Each point is reached from the start by the listed moves, each made once or not at all, plus a little noise. Is the number of moves made odd or even? Then give how often each move was made.
(in the rows, 128 means zero)

Moves:
(1): [179 124 118 125]
(2): [111 206  91 115]
(3): [136 148 170 109]
Start: [115 125 115 165]
Points:
[166 120 107 160] -> odd (1, 0, 0)
[176 137 144 140] -> even (1, 0, 1)
[126 145 157 150] -> odd (0, 0, 1)
[105 224 119 135] -> even (0, 1, 1)

Moves:
(1): [171 121 125 125 113 125 131 138 127 134 117 124]
(2): [138 178 119 135 129 114 124 141 123 114 127 138]
(3): [131 140 168 130 118 135 136 112 132 125 119 118]
(4): [133 126 137 194 133 126  99 122 143 139 138 124]
(5): [143 124 143 127 171 141 120 135 128 115 136 138]
(6): [128 137 121 133 123 172 139 127 132 144 129 140]
(7): [137 125 126 139 132 120 175 126 119 123 121 123]
(8): [110 109 145 144 120 141 122 194 122 117 122 118]
(9): [131 123 132 122 123 130 142 136 169 117 134 124]
(10): [126 137 135 109 146 111 142 144 142 187 114 127]
(11): [136 131 139 134 122 134 129 132 115 132 184 104]
(12): [142 117 133 128 116 117 139 126 117 136 151 180]
Start: [116 147 113 135 118 140 124 149 136 166 129 118]
Points:
[180 154 148 222  78 130 114 241 155 158 207 134] -> odd (1, 1, 0, 1, 0, 0, 0, 1, 1, 0, 1, 1)
[176 136 184 146  78 172 227 234 159 228 171 126] -> odd (1, 0, 1, 0, 0, 1, 1, 1, 1, 1, 1, 1)
[119 182 173 221 101 145 108 213 183 137 130 100] -> odd (0, 1, 1, 1, 0, 0, 0, 1, 1, 0, 0, 0)
[158 193 157 220 108 112 157 138 130 162 145 162] -> odd (0, 1, 1, 1, 0, 0, 1, 0, 0, 0, 0, 1)
[163 108 129 160  87 130 179 221 109 162 128 152] -> even (1, 0, 0, 0, 0, 0, 1, 1, 0, 0, 0, 1)
[149 192 186 247 143 199 146 213 125 151 183  97] -> even (0, 1, 1, 1, 1, 1, 1, 1, 0, 0, 1, 0)

Moves:
(1): [176 125 125 134 120 131 116 123 137 130 128 129 132 122 126 121 146 135
 129 138 134 124 133 122]
(2): [130 161 124 131 129 123 132 120 122 127 127 124 124 127 134 129 127 129
 129 134 134 129 133 133]
(3): [137 136 157 128 115 128 122 142 131 125 130 122 125 128 122 117 125 130
 128 133 125 120 135 132]
(4): [126 130 127 153 134 133 125 133 130 124 125 118 116 135 133 119 121 126
 129 127 139 126 133 120]
(5): [131 133 142 131 161 128 122 126 135 123 118 130 131 127 121 132 122 142
 143 115 128 126 132 132]
(6): [132 144 131 127 124 173 133 127 157 128 116 136 110 125 127 131 134 126
 133 128 126 126 118 125]
(7): [132 123 133 130 130 129 161 122 131 132 133 127 138 127 125 127 112 132
 126 133 137 130 138 123]
(8): [136 127 121 125 140 124 128 170 127 134 131 143 125 118 155 130 118 136
 141 135 129 133 128 117]
(9): [125 133 123 132 127 113 118 126 168 140 132 129 127 125 125 119 121 126
 135 126 125 125 136 149]
(10): [136 131 126 136 137 146 124 128 124 173 134 121 135 137 123 130 124 128
 114 122 112 122 134 130]
(11): [132 133 128 124 136 132 125 122 132 122 171 125 127 134 126 129 128 127
 134 130 134 123 134 123]
(12): [124 136 133 134 117 117 125 128 126 130 136 162 126 141 126 126 133 141
 118 117 133 134 123 119]
(13): [110 131 135 148 128 140 114 125 128 129 127 132 160 114 127 131 128 129
 139 148 140 140 129 125]
(14): [132 131 124 118 124 128 123 130 130 123 127 130 142 157 134 131 125 129
 130 126 135 131 128 130]
(15): [126 121 137 130 126 140 126 113 129 131 136 128 128 123 165 136 129 148
 123 128 115 120 135 131]
(16): [129 119 138 140 130 127 127 130 138 132 126 131 123 128 132 171 129 121
 120 141 136 130 124 126]
(17): [126 124 128 131 135 128 133 131 136 125 127 126 130 134 132 129 157 128
 125 129 124 140 138 131]
(18): [115 130 117 121 110 128 127 135 129 135 130 110 125 132 108 141 129 165
 142 127 128 122 132 117]
(19): [128 123 121 124 112 119 135 115 116 139 132 142 121 138 134 135 134 109
 178 122 117 139 137 128]
(20): [121 125 138 131 143 131 124 123 130 131 119 134 109 139 130 111 119 134
 125 183 119 137 124 126]
(21): [123 120 135 101 129 129 129 116 123 144 121 131 113 122 141 125 137 136
 126 117 164 138 126 126]
(22): [136 121 131 130 125 132 123 125 130 126 137 122 124 127 134 133 119 126
 122 117 118 174 119 126]
(23): [131 132 120 118 123 131 121 127 126 120 129 138 122 126 119 132 118 127
 118 129 125 130 164 132]
(24): [126 122 116 138 121 134 141 136 105 124 135 136 128 126 111 128 126 136
 139 121 141 132 123 166]
Start: [123 119 140 134  91 126 162 138 108 121 120 107 104 123  93 132 137 148
 121 121 118 134 130 120]
Points:
[201 145 169 156 140 171 137 158 102 145 176 122  79 127 122 128 135 210
 128 169  90 183 200 158] -> odd (1, 1, 1, 0, 1, 0, 0, 1, 0, 1, 1, 0, 0, 0, 1, 0, 1, 0, 0, 1, 0, 1, 1, 1)
[148 161 188 149  66 182 176 115 139 183 140 127  92 176 111 209 115 211
 159  99  99 173 157 106] -> odd (0, 1, 1, 0, 1, 1, 1, 0, 0, 1, 0, 1, 0, 1, 1, 1, 0, 1, 1, 0, 0, 1, 0, 0)
[124 147 176 146  80 144 184 128  96 119 141 116  69 135  98 146 128 249
 125  83 167 193 195 144] -> odd (0, 1, 1, 1, 1, 0, 1, 0, 0, 0, 0, 1, 0, 0, 1, 0, 1, 1, 0, 0, 1, 1, 1, 1)
[113 153 156 139  85 160 174 115 169 165 180 169  93 114 177 146 146 178
 184 121 153 221 160 113] -> odd (0, 1, 0, 0, 0, 1, 1, 1, 1, 0, 1, 1, 1, 0, 1, 0, 1, 0, 1, 0, 1, 1, 0, 0)
[195 125 149 154  99 174 160 103 190 185 123 128  87 124  76 186 116 139
 158 113  98 180 185 137] -> even (1, 0, 0, 0, 1, 1, 1, 0, 1, 1, 0, 0, 0, 0, 0, 1, 0, 0, 1, 0, 0, 1, 1, 0)
